Every row gives one point. The points of each table are mixes of a few directions, plus a little noise. Count the directions of each table, and those that both share. Where both have some left over, give the other angles between the two spaces (their principal angles), to ten degrees, smallest first.
(in the rows, 128 means zero)

First (6 x 3):
[[ 84 180  45]
 [151 103 169]
 [164  86 194]
 [136 119 142]
 [149 105 167]
 [ 89 175  55]]
Second:
[[114  91 105]
 [184 105  35]
 [ 82 151 208]
 [107  87 108]
 [147 195 179]
 [134 141 135]]
Directions: first 1, second 2, shared 0; angles 70

First, 8 rows:
[[130 131 120 126 146  92 209  83]
 [141  98 134 124 145 128 148 126]
 [148 191 138 135  91  73 121  80]
 [149 119 142 124 130 113 130 106]
 [167  91 112 210 166 179 128 121]
 [ 96  56 100  70 123 108 186 249]
 [119 133 147 141 137 206  30 125]
 [ 74 206 133  94  89 131  75 129]]
Second (7 x 8):
[[181 112 135 147  82  81  85 102]
 [162 117 149 158 157 183  77 177]
 [ 28 148  87 105 127 167 149 142]
 [147 192 194  80 177 123 145 113]
 [ 74 107 115  79 132 116 176  87]
 [124  80  46 197  64  96 141 141]
 [180 139 169 129 158 128 122 134]]
Directions: first 5, second 5, shared 4; angles 80

First:
[[114 144 124 107 140 151 139 124 136 106 123 127]
 [ 93 115 150 137  52 112 155 105 147  68 110 145]
 [185 149  89  62 207 155 118 126 149 201 161 112]
 [ 76 108 169 236  78  87 110 159  78  69  70 130]
 [102 150 129 138 156 144 123 145 119  91  87 118]
 [157 101 129 166 147 119 101 150  76 200 185 130]
 [171 134 108 104 149 108 115 125 161 166 110 115]
 [128 123 124  74  96 149 164  91 157 124 178 147]]
Second (9 x 12):
[[129 173 198 128 121  95 117 126  93 143 135 108]
 [107 107  79 139 134 147 139 134 158 132 133 149]
 [161  94 192 143 150  91 154 155  92 123 110 125]
 [ 78 131 117  99  90 149  70 146 150 149 139  85]
 [131 151  91  94  95 166  83 105 123 120 123 142]
 [ 88 249  89 124 105 148 101  56 161 143 174 114]
 [159  48 125 164 175 112 194 158 132 109 106 155]
 [182  17 109 138 157 129 180 146 145  83  92 112]
 [116 180 157 129 125 116 111 128  97 151 139 161]]
Directions: first 4, second 5, shared 0; angles 50, 70, 90, 90

First, 9 rows:
[[107   7 175 119 140 197 164 130  54 139  82 147 123 108 133 131 114 169
   53  79]
 [ 37 201   8 157  98  49 105 126 135 123 205 157  62 142 137  82  65 145
  164 175]
 [115 183 112 127 121 101 136 141 166 109 175 112 133 125 122 123 124 115
  186 159]
 [180 131 158 123 137 138 114 120 141 135  96 116 153 135 126 146 161 108
  120 118]
 [175 119 199 107 143 162 155 142 151 114 116  95 176 114 116 154 165 109
  152 121]
 [172 121 153 125 136 139 113 118 132 138  93 123 146 135 128 143 155 114
  109 114]
 [103  67  92 146 124 135  99 102  63 162  82 173  83 141 144 113 102 160
   39  97]
 [110 166 172 103 130 136 196 173 180  78 204  81 168  95 108 135 131 115
  234 163]
 [152 158  84 147 122  94  71  99 130 154  99 147 108 157 138 124 135 117
   97 127]]
Second (11 x 20):
[[152 172 102 172 131 108  93 113 170 150  73 116 145 146 126 154  97 102
  107 131]
 [123  74 171 127 153 160 164 126 112 128  82 120 136 127 122 145 133 137
   99 128]
 [134 142  77 115  81 102  49 138  90 167 175 182  87 140 165  59  97 153
   77  48]
 [146 122 161  88  97 166 142 154 112  94 203 123 155  83 123 122 164 121
  191 104]
 [201 185 186 100 143 129 145 131 197  91 144  77 191 121 102 170 211  72
  221 172]
 [139 189  83  98 128  43  80 106 135 136 173 150  74 178 142  81 183 123
  148 165]
 [121  65 189  91 145 148 157 157  97 144 127 135 120 132 142  94 119 167
   76  78]
 [ 51 111  53 151  80 146 132 121  78 100 188 159 100  83 122 125  90 146
  164 143]
 [120 108  85 161 105 151 101 106  93 132 106 151 122 112 126 143 112 128
  106 116]
 [109 140 195 141 207 101 209 142 210 131  56  62 151 167 113 154  98 126
  117 188]
 [111  99 111 163 131 149 135 111 115 133  80 129 130 119 121 159 101 128
  103 135]]
Directions: first 3, second 6, shared 3

First (9 x 32):
[[130 120 130 119 127 132 122 128 128 127 129 125 127 130 123 130 129 128
  130 129 125 129 138 131 135 127 124 131 119 126 126 123]
 [105 218 108 226 136  80 189 125 126 139 111 157 138  99 187 108 108 132
  107 111 167 119  11  94  38 134 173  97 229 151 150 186]
 [116 175 117 179 132 103 160 126 127 134 119 144 133 113 159 117 118 130
  117 119 149 123  67 111  82 131 151 111 181 140 139 158]
 [104 220 107 228 136  79 191 125 125 140 111 158 139  98 188 109 109 132
  106 111 168 119   7  93  37 135 175  96 232 151 150 187]
 [140  85 138  81 125 151  98 129 129 123 136 114 124 142 100 137 137 126
  138 136 109 132 185 144 171 125 106 143  78 117 117 100]
 [136  95 135  92 125 145 105 129 128 123 134 118 125 139 107 136 135 126
  136 134 114 131 171 140 161 126 111 138  91 119 120 107]
 [124 143 125 145 129 120 138 127 127 130 125 133 130 123 138 125 124 128
  124 125 135 126 108 122 113 130 136 123 145 133 131 138]
 [151  41 148  32 121 174  69 131 131 118 144 100 118 156  70 147 146 125
  149 144  91 137 242 161 215 122  84 159  30 106 106  72]
 [147  55 145  49 122 166  78 130 130 119 142 105 120 151  80 144 143 125
  145 142  96 135 223 155 200 123  91 153  45 110 110  81]]
Second:
[[149  53 118  82 175 102 136  95 143  94 129  63 180 133  91  65 151 189
   75 161  87 108 193  51 133 117 145 158 101  33  87 102]
 [129 111 104 147 125  96 139 100 138 116 166 112 154 137  99 130 116 167
  113 129 127 125 119  99 110 142 131 147 164  85 114 150]
 [ 95 172  91 115 130 133 146 155  98 147 104 153  87  96 151  92 122  83
  109 105 119 117  85 139 129 102 163  92  98 176 133 124]
 [130  91 156  67 112 184  83 174 123 120 108 147  98 148 127 174 134  82
  176 150 115 112 177 204 193 117  81 113  24 177 142  98]
 [129 167 105 131  96 129 113  79 107 184 189 119  85 108  76 112 127 123
  112  47 133 211 143 115 145 142 151 170 202 113 105 111]
 [162 117 188 162 182 108 154 113 162 102  71  95 193 131 178  97 157 176
  112 176 141 112 142  66  76 130 136 134 169  81 131 128]
 [106  85  86 157 106  96 140 149 145  76 170 149 165 166 112 195  86 155
  152 177 131  58  74 156 111 144  93 109 101 126 142 191]
 [130 173 170 147 133 151 130 154 125 143  77 153 111 116 185 134 139  92
  151 128 150 133 109 152 116 122 128 102 134 179 154 123]
 [120 184 135 144  93 152 112 133 110 169 139 160  77 116 133 154 121  84
  154  79 150 173 109 171 139 136 126 125 158 181 143 126]]
Directions: first 1, second 5, shared 1

First, 11 rows:
[[153 154 114  98 141 133 128 127 126 125 180 136 134 139 104  98 141 113
  164  95 158 117 106  95 104 128 109 146 138 109 110 143]
 [176 156 144 135 148 150 160 129 124 122 119 122 114 139 123 141 139 110
  144 148 128 138  96 126 101 139 129 118 169 121 153 129]
 [204 198 177 175 171 168 207 124 144 112  88 108  88 144 125 176 122  83
  188 175 122 169  72 112  75 159 140 108 249 114 211 135]
 [ 98  80  97  86 104 109  75 132 100 137 157 141 151 124 129  95 154 158
   69 106 132  91 152 154 160 111 118 133  36 140  67 117]
 [ 84  93 109 115 105 108  91 131 122 137 135 134 145 117 134 114 124 153
   97 112 125 111 159 140 157 115 125 133  72 138  95 122]
 [ 91  63 121 122  94 115  91 132  98 137  92 127 140 116 152 135 148 165
   35 153  97 111 163 190 172 118 140 108  44 157  99 100]
 [184 176 146 141 157 153 170 126 134 118 128 122 109 143 116 140 133  96
  172 141 136 144  88 107  89 143 126 125 197 111 165 139]
 [ 65  62  98 100  90  98  67 131 109 141 137 138 156 111 141 103 131 170
   61 110 119  99 177 158 177 107 127 134  29 149  71 114]
 [ 81 125 116 131 121 107 113 125 157 133 147 135 138 114 125 116  93 137
  165  94 141 130 155  94 141 120 121 149 128 121 119 139]
 [126 141 146 161 134 132 154 125 147 125  94 121 113 122 137 155 106 120
  150 147 116 152 131 124 122 136 138 122 170 129 166 128]
 [148 160 141 143 144 139 156 126 142 123 128 125 115 134 122 138 119 109
  167 130 135 142 110 105 108 137 129 130 176 117 154 139]]
Second (10 x 32):
[[149 141  91  82 159 104 176 153  72 133  83  65 108 121 146 159  85 112
  136  90 117 134  63 119 126  87 119  91 168 138 159 110]
 [149 127 156 121 115 149 100 139 183  99 135 165  65 145 203 113 175 117
  100 195 141 143 193 150  97 117 153 117 107 124 133 129]
 [147 132 135 111 150 134 133 156  94 170 122  78 145 138 120 135  85 103
  131  70 125 153  84 103 134 113 119 140 151  77 115 134]
 [147 119 147 165 138 125 115 127 131 105 124 143 182 149  98 158 144 135
  119 123 110 137 151 137 136 157 126 151 108 110 100 101]
 [113 120 105 140 122 119 167  90  80 152 110  92 137 124  94 122  88 137
  135 143 107 106  78 128 129 137 118 118 155 156 148 137]
 [108 149 158 173 103 161 118 114 165 116 153 203 144  90  82 124 202 155
  131 161 153 109 143 156 143 182 138 129 114 163 136 153]
 [ 58 106  79 121  96  85 112  91 144 118 165 148 135 117 118  85 101 161
  159 122 138  86 168 104 137 120 113 147  95 165 108 135]
 [ 83  87 119 132  97 119  95  90 135 171 169 113 129 155 129  60  71 129
  133 130 124 118 162  93 120 119 120 169 111  99  93 158]
 [173 166 119  96 179 121 159 188  95 113  85 102 145 104 121 202 142 116
  136  59 131 152  63 134 147 113 123  93 155 124 150  99]
 [153 131 170 139 118 161 105 134 174 109 134 169  90 138 166 121 182 117
  100 188 137 141 174 155 107 138 152 123 113 121 134 132]]
Directions: first 3, second 6, shared 1; angles 60, 80

First:
[[163  62 124  93 136 133 160 136 136  80 186 173 139  90  96 154 147 123
  102  82 114  68 114  74 140  73 175  95  47 151 115 134]
 [105 191 131 176 121 119 101 121 120 171  74 102 113 159 156 115 117 154
  152 181 162 178 134 168 114 192  64 171 216 115 141 118]
 [ 89 151 136 116 120 133 112 127 130 156 102  72 133 152 152  91 105  82
  143 132  93 172 153 174 129 135 147 122 139 100 135 133]
 [153  91 124 107 135 132 146 132 131  99 161 155 133 105 111 146 142 126
  115 103 122  94 119  97 134  95 155 107  80 140 120 131]
 [183 103 116 156 141 118 150 128 123  95 157 207 115  98  95 182 157 202
  110 135 191  69  94  68 123 127  88 148 122 166 116 117]
 [103 140 132 119 124 131 120 128 129 141 116  95 134 141 142 105 115  99
  137 124 103 153 143 153 130 128 145 120 132 111 132 134]
 [ 82 165 134 124 118 133 104 126 129 163  89  66 132 157 158  85 103  86
  148 138  97 183 153 184 127 146 135 129 159  97 140 134]
 [192  88 118 148 141 122 153 129 123  86 166 216 118  93  90 188 165 202
  106 128 186  57  90  56 126 117  98 140 107 176 115 118]
 [ 85 158 137 115 118 134 108 127 128 158  95  66 139 155 156  84 103  76
  147 130  86 178 154 181 130 139 146 119 144  96 138 136]]
Second, 9 rows:
[[124 120 125 121 130 129 137 125 132 110 126 124 126 122 129 131 136 124
  129 120 130 104 121 118 125 136 127 122 113 135 123 132]
 [210 114 117 187 139 112 141 131 114 111 162 244 106 101  87 203 162 249
  104 161 226  83  87  59 123 130  59 172 159 174 121 103]
 [ 74 143 124 111 127 133 135 115 142 109  82  59 125 137 159 101 130  85
  151 119 112 107 129 146 113 182 121 116 118 122 123 145]
 [144 116 144 104 119 135 102 147 117 178 176 139 153 138 113 104  91  90
  111 113  65 209 165 161 158  35 204 108 117  94 143 123]
 [ 95 123 122 109 132 132 146 117 142  92 102  87 125 123 145 119 141 100
  141 111 123  81 118 122 116 168 124 113 100 137 119 143]
 [ 73 186 121 160 126 123 122 107 134 130  43  64 106 152 171 112 134 135
  163 165 166 121 119 155  97 238  50 158 189 127 128 134]
 [152 133 127 153 129 123 125 130 121 136 135 161 121 126 118 147 132 167
  122 146 158 131 121 117 127 129 103 147 152 136 130 117]
 [134 105 126 110 131 131 140 130 133 108 144 135 133 116 120 133 135 117
  122 108 118 104 124 113 131 112 148 112  95 135 123 133]
 [146 111 145  98 118 136 102 150 118 178 183 140 156 137 111 102  89  84
  109 108  57 212 168 162 162  22 216 103 109  91 143 123]]
Directions: first 2, second 3, shared 2

First, 11 rows:
[[163  85 137 183 120 123 152 119  90 161 149 135  82 155 168 132  83 125
  181  51  80 150 204  79 143 136 163  59 111  44 123 176]
 [ 99 167 121  80 137 132 107 136 159  99 110 121 169 106  93 123 168 128
   81 196 171 109  61 173 113 120  95 189 144 204 135  86]
 [148 105 131 159 123 125 141 122 109 147 140 133 102 144 150 130 101 127
  158  84 102 138 171  99 136 133 149  89 117  80 123 156]
 [ 80 188 116  51 141 135  96 141 179  81  99 119 195  90  71 122 191 131
   52 236 197  99  22 199 106 117  78 225 152 249 138  59]
 [110 150 124  98 132 129 114 132 147 111 117 124 153 115 108 125 153 130
  100 168 153 117  88 154 121 125 109 163 136 174 132 104]
 [110 149 122 100 132 132 114 134 148 108 118 125 153 114 107 125 152 128
   98 169 155 117  89 154 120 123 109 164 137 174 133 102]
 [164  82 137 185 119 123 153 118  90 163 149 134  78 156 169 132  82 127
  184  46  77 151 207  74 142 137 166  56 111  39 120 177]
 [126 130 129 126 128 129 127 127 130 126 128 127 131 126 125 127 130 127
  125 133 132 126 124 131 127 127 125 134 130 133 128 126]
 [120 138 126 115 130 128 122 130 137 119 121 125 141 122 117 127 139 129
  115 150 141 122 109 141 123 126 118 144 132 150 129 115]
 [128 130 128 126 128 128 127 129 130 128 129 129 129 128 128 126 129 128
  126 130 129 129 125 129 127 128 128 130 129 129 129 128]
 [165  81 136 188 119 122 154 117  88 163 149 135  78 156 171 132  80 127
  186  44  76 152 211  75 145 138 167  54 110  36 118 180]]
Second, 9 rows:
[[129 126 128 131 127 128 129 128 126 130 129 128 126 129 130 128 126 128
  130 124 125 129 131 126 129 128 130 125 127 124 128 130]
 [108 153 123  96 133 131 114 133 149 109 116 124 155 112 104 126 154 129
   97 174 157 115  84 157 119 123 107 169 138 178 132 100]
 [106 156 122  93 133 131 113 133 152 106 114 124 158 111 102 125 157 129
   94 178 159 114  80 160 118 123 105 172 139 183 133  97]
 [135 119 130 139 126 127 133 126 121 135 132 129 118 134 136 129 119 127
  139 112 118 133 144 117 131 130 135 114 124 110 127 138]
 [ 83 184 117  57 139 135  98 139 176  85 101 119 189  93  75 123 186 130
   59 229 192 100  30 193 109 118  81 218 150 239 138  66]
 [116 143 125 109 131 130 120 131 141 117 121 126 144 119 114 127 143 129
  109 155 145 121 102 145 123 126 116 152 134 157 130 112]
 [133 122 129 136 127 127 132 127 122 133 131 129 121 132 134 129 121 128
  136 116 121 131 140 120 130 129 134 117 125 115 127 135]
 [174  71 140 201 117 121 158 117  79 172 156 137  65 163 182 134  69 126
  199  25  63 157 228  61 148 139 176  36 105  15 118 191]
 [167  79 138 191 118 122 154 118  86 166 152 136  74 158 174 133  77 126
  189  40  72 153 214  71 145 137 170  49 109  31 119 183]]
Directions: first 1, second 1, shared 1

First (11 x 32):
[[128 128 128 135 128 127 129 130 125 126 126 133 123 122 123 122 128 131
  129 129 127 132 129 130 127 130 126 127 137 123 128 135]
 [142 105  93 138 141 105 113 127 129 127 133 135 132 124  87 122 138 105
  142 119 113 112 129 110 144 106 139 135 114 111 128 125]
 [116 149 159 123 116 148 142 130 125 127 122 125 121 127 161 129 120 150
  117 137 140 145 128 146 112 149 117 120 146 141 128 136]
 [143 103  90 128 142 105 111 125 134 131 138 128 141 134  92 132 138  99
  140 115 114 104 127 104 147 101 144 139  99 117 128 113]
 [168  61  26 159 165  59  84 126 129 126 143 151 138 115   7 109 156  62
  167 101  84  82 131  75 176  65 158 149  93  74 129 123]
 [122 128 128  57 129 148 128 112 159 150 152  73 182 194 186 193 124 102
  112 114 143  90 114 107 136 112 153 144  35 181 128  52]
 [132 120 116 120 132 123 123 125 133 131 134 122 138 137 124 137 131 116
  130 122 126 116 125 118 135 118 136 133 108 131 128 114]
 [102 177 201 144 101 168 160 138 110 118 104 142  92 101 184 106 110 190
  108 155 151 182 133 178  89 183  93 104 205 139 128 174]
 [115 151 162 119 115 151 143 129 127 128 122 121 123 131 168 133 119 151
  115 137 142 144 127 147 111 150 117 121 142 145 128 132]
 [112 161 179 170 109 147 150 142 102 111 101 162  78  80 141  84 117 182
  121 153 138 182 138 172  97 173  92 104 223 112 129 193]
 [129 125 124 115 130 129 126 125 134 133 134 117 140 141 135 140 128 120
  126 124 129 118 125 121 132 122 135 132 107 136 128 112]]
Second (8 x 32):
[[116 103 107 204 164 140 125 115 186  63 157 131 118  58 132 121  92 158
  121 145 154 182 136 206  76 176 163 150 187 116  83 192]
 [132 146 139 103 112 127 137 126 111 123 137 131 113 140 142 127 138 111
   98 130 119 138 113 118 120 100 112 107 124 166 139 117]
 [164 146 175  78 118 130 140 148  91 158 108  99 145 159 172  95 148 159
  134  95 101  70 157 100 165 118 102 112 101 141 177  79]
 [134 122 101 133 131 135 123 109 133 122 158 146 122 122 107 168 110  99
  123 134 150 143  74 106 115 107 155 127 138  83  78 109]
 [116  81 184 129 105 131 145 153 115 168  70  93 145 123 106 118  98 200
  178 152 121 129 140 135 120 134 140 104 104 113 150 123]
 [118 140 139 123 120 136 100 143 123 158 123 127 132 131 131 106 120 120
  142 139 134 135 153 117 130 130 109 129 116 123 155 133]
 [109 152  47 135 145 111  95 107 144 126 151 175 124 151  93 166 163  38
  121 120 142 120 114  99 159 130 124 172 121 108 103 144]
 [134 133 129 118 131 115 157 125 122 107 118 122 124 140 142 127 157 136
  108 109 106 108 134 143 140 126 120 125 128 173 139 129]]
Directions: first 2, second 6, shared 0; angles 40, 60

First:
[[130 137 115 105 135 117 138 140 124 130 112 152 123 106 118 115 128 135
  112 129 153 118 137 152 115 149 104 142 159 115 128 123]
 [130 136 116 107 134 117 137 139 124 130 113 151 124 108 119 116 127 134
  113 129 152 118 136 150 116 148 105 141 157 116 128 123]
 [129 133 122 117 131 123 133 134 126 129 120 140 126 117 123 122 128 131
  120 129 141 123 133 140 122 139 116 135 144 122 128 126]
 [131 138 113 102 136 115 140 142 123 130 109 157 122 102 117 113 127 136
  109 130 158 116 138 156 113 153 100 144 165 113 128 123]
 [126 121 138 147 122 138 120 118 132 126 142 107 132 146 136 139 129 122
  141 127 106 137 121 108 138 110 149 117 101 139 128 132]
 [131 139 112 100 137 114 141 143 122 131 108 159 122 101 115 112 128 137
  108 129 160 115 139 158 112 154  98 145 168 112 127 122]
 [129 130 125 123 130 126 131 131 127 129 124 134 127 123 126 125 128 130
  124 128 134 125 130 134 125 133 122 131 135 125 128 127]
 [126 119 140 150 121 139 118 116 132 126 144 104 133 150 138 141 129 121
  144 127 103 138 120 104 140 107 152 115  97 141 128 133]
 [131 139 113 100 137 114 140 143 123 131 108 158 122 100 116 112 127 137
  107 129 160 115 139 158 113 155  98 145 167 112 127 122]
 [120  94 175 214 101 172  90  81 144 119 190  34 146 212 165 178 130 102
  190 123  30 168  94  36 175  47 221  76   7 176 129 147]
 [126 122 137 143 123 136 121 120 131 126 139 112 131 143 134 137 128 123
  139 127 111 135 122 111 136 114 144 119 107 137 128 131]]
Second, 11 rows:
[[124 151 107 142 131 103 113  85  95 141 116 153 117 117 120 138  98 172
  146 109 129 140 158 169 126  62  84 143 174 100 145 165]
 [137 154 131 109 145 121 161 171 156 102 101 141 130 109 141 118 158 117
   93 138 131 115 131 142 124 144 131 134 120 103 117 129]
 [147 128 123 100 135 127 145 149 145 122 129 136 132 102 123  95 133  91
  132 133 156 119 142 111 101 196 113 158 133 132 139  93]
 [111 113  96 119 137  96 125 133 114 149 121 127 118 115 106 146 116 162
  105 131 140 128 110 166 158 129 119 125 179 141 153 115]
 [118 102 158 135  92 175  92  93  92 151 151 141 127 162 121 119 110 127
  151 119 141 123 122 102 100 133 127 105 113 144  86 140]
 [128  99 107 121 120 140 100  99 116 120 154 138 104 131 118 148 119 162
  147 133 137 107 119 143 104 105 120 146 138 123 122 120]
 [146 171 160 160 133 130 147 126 152 112 120 107 153 136 161 113 134  83
  154 115  89 159 159  85 134 102 141 125  74 116 138 155]
 [119 170 170 153 122 130 143 137 119 142  93 129 155 147 145 116 130 112
  110 112 107 156 139 119 153 105 136  86 108 119 108 176]
 [128 115 123 112 124 141 119 124 121 122 135 144 115 126 122 130 130 142
  126 134 145 108 123 139 104 134 121 136 134 121 110 123]
 [132 130 135 146 143 121 151 162 174 101 131  80 139 138 151 148 159 104
  115 142  85 137 106 104 167 125 181 115  78 141 143 115]
 [120  76  99 110 126 122 112 129 123 145 156 113 116 124 101 137 118 135
  129 141 150 116  99 130 136 174 134 134 157 166 149  78]]
Directions: first 1, second 6, shared 1

First:
[[135 116 129 122 129 125 131 121 106 126 109 121 124 117 118 134 126 149
  125 113 121 147 138 122 135 141 130 119 125 118 126 137]
 [ 82 195 103 143 159 173  93 167 184 156 119 153 138 180 190 111 130  52
  145 156 163  97 150 107 116  84 121 119 144 125 133  84]
 [ 85 195 114 150 144 163 105 166 204 149 167 154 145 185 181 100 135  34
  147 176 165  71 122 134 106  67 122 144 147 147 131  80]
 [119 120 153 114 161 156 117  70   7 122  44  88 134 103  60 155 137 182
  167  87 106 217 194 109 149 128 137 125 137  36 122 129]
 [186  69 104 120  73  59 167 168 204 115 179 153  94  95 168 124 110 161
   54 121 121  74  55 136 126 201 124 104  93 225 132 179]
 [156  85 132 112 122 107 140 111  83 119  89 114 112  90 104 147 121 192
  110  90 107 165 136 114 147 177 130 107 112 116 126 161]
 [138 122 130 138  98 102 148 142 184 119 205 142 132 137 137 111 129 102
  116 160 133  76  76 159 112 117 127 154 128 183 130 129]
 [145 116  98 120 118 113 130 164 172 137 114 149 106 122 177 126 113 136
   88 116 135 110 114 107 132 172 123  92 108 165 134 146]
 [ 81 176 149 135 173 184  98  92  64 137  85 104 156 152  91 134 144 101
  190 133 132 170 188 123 129  67 132 147 157  47 121  85]
 [155  79 164 115 116 106 151  71  42 101 118  92 129  86  49 151 133 197
  138 101  94 180 132 145 140 147 137 148 126  92 122 155]
 [125 133 134 138 114 120 135 135 161 121 178 134 136 140 130 116 132 102
  130 154 134  96 101 150 116 108 130 150 132 155 130 122]]
Second:
[[134 135 152 125 211 159 112 180 141 104 103 180  83 143 172 101  62 150
  108  83 147  96 129  49 203 143  78  50  82 101 189 118]
 [106 125 159 125 138 142 127 107 138  93 126 156 124 158 118 163 131  92
  109 140 126 154 164 110 154 131 143  98 131  83 115  94]
 [ 83 151 147 126 146 182  80 122  91 127 122 136 176 143 108 114 128 108
  118 119 147 121 188 109 107  88 111 125  95 101 150  42]
 [124 140 128 150 125 123 120 126  91 137 139  68 153 129 100  98 138 138
  190 128 132 144  96 167  93  80 132 191 165 113 126 146]
 [149 102 130 133 129 112 120 164 118 118 139 116 125 112 132  94 102 172
  113  93 133 113  95 120 125 138 107 121  99 145 161 142]
 [145  69 144 158  76  72 134 147 141  78 182  76 146 150 104 129 136 138
  124 118 123 167  65 186  86 129 159 167 151 117 108 154]
 [123 130 105 138  98 106 132 150 187 128 144 131 126 155 163 139 142  84
  115 152 135 129 111 145 106 135 152 127 148 150 103 137]
 [158 178  60  67 103 119 205  30 114 235  76 156  91  34 121 181 184 136
  148 193  84 102 172 133 147 178 148 144 158 217  71 196]]
Directions: first 3, second 6, shared 2; angles 50

First (8 x 32):
[[141 100 141 117  77 122 127 138 141  92 159 149 136 161 110 118 147 120
  122 118 149 123 113 120 152 141 181 116 103 120 168 159]
 [124 131 138 124 117 126 151 125 136 141 132 134 111 154 123 149 108 156
  115 144 121 156 126 103 147 134 121 132 114 124 102 121]
 [ 83 166 162 156 101 143 183 163 174 154 148 111  99 144  80 167  44 184
   96 186 126 185 147  73 165 151  59 158 115 111  66  92]
 [135 130 118 141 138 134  97 158 126  91 116 107 133  83 113  95 132 101
  131 101 132  97 133 175  73 130 107 106 137 131 179 131]
 [118 141 122 127 159 129 137 104 117 168 113 126 128 123 152 144 124 136
  137 144 117 136 134 114 139 115 112 146 145 133  84 111]
 [112 138 104 147 182 137  86 108 104 152 113 115 183  58 163  98 168  63
  175 123 143  63 147 157 110  98 129 156 186 138 128 127]
 [145 113 114 107 142 119 119  93 105 139 119 145 137 141 162 129 164 117
  142 115 123 118 117 132 135 114 165 125 132 136 125 141]
 [165 105 125 103 106 115 125 136 123  86 122 139  96 158 121 124 137 146
  105  95 116 145 106 150 102 138 149  84  92 130 172 144]]
Second:
[[123 129 131 146 111 122 130 141 160  90 149 125 135 120 119 135 124 106
  109 139 146 128 126 117 149 125 135 139 108 119 136 134]
 [135 134 114 150 140 111 127 123 165  75 136 121 123 108 148 154 130  90
   94 139 136 137 120 122 147 103 130 140  96 120 121 130]
 [122 123 141 106 119 144 128 131  91 179 120 134 132 148 110 104 127 164
  160 117 119 120 135 136 109 151 126 117 159 135 133 126]
 [116 116 157  75 109 166 129 132  40 249 104 143 136 172  90  73 127 213
  205 102 105 109 144 148  83 178 121  99 200 146 140 121]
 [118 127 141 146  97 129 131 151 159  97 157 128 140 127 104 126 121 112
  116 140 150 124 129 114 150 135 138 137 114 117 143 138]
 [114 127 144 156  86 126 132 159 177  76 170 126 144 122  97 129 118 100
  107 146 161 123 128 108 162 134 142 143 103 112 148 141]
 [163 141  74 130 218  95 121  70 126 103  77 118  94  95 217 178 148  97
   92 121  92 154 112 144 112  69 110 130 102 139  81 111]
 [133 128 123 115 144 129 127 117 104 153 110 130 123 131 139 126 133 143
  140 118 114 130 128 137 112 127 123 121 141 135 120 122]]
Directions: first 4, second 2, shared 1; angles 90
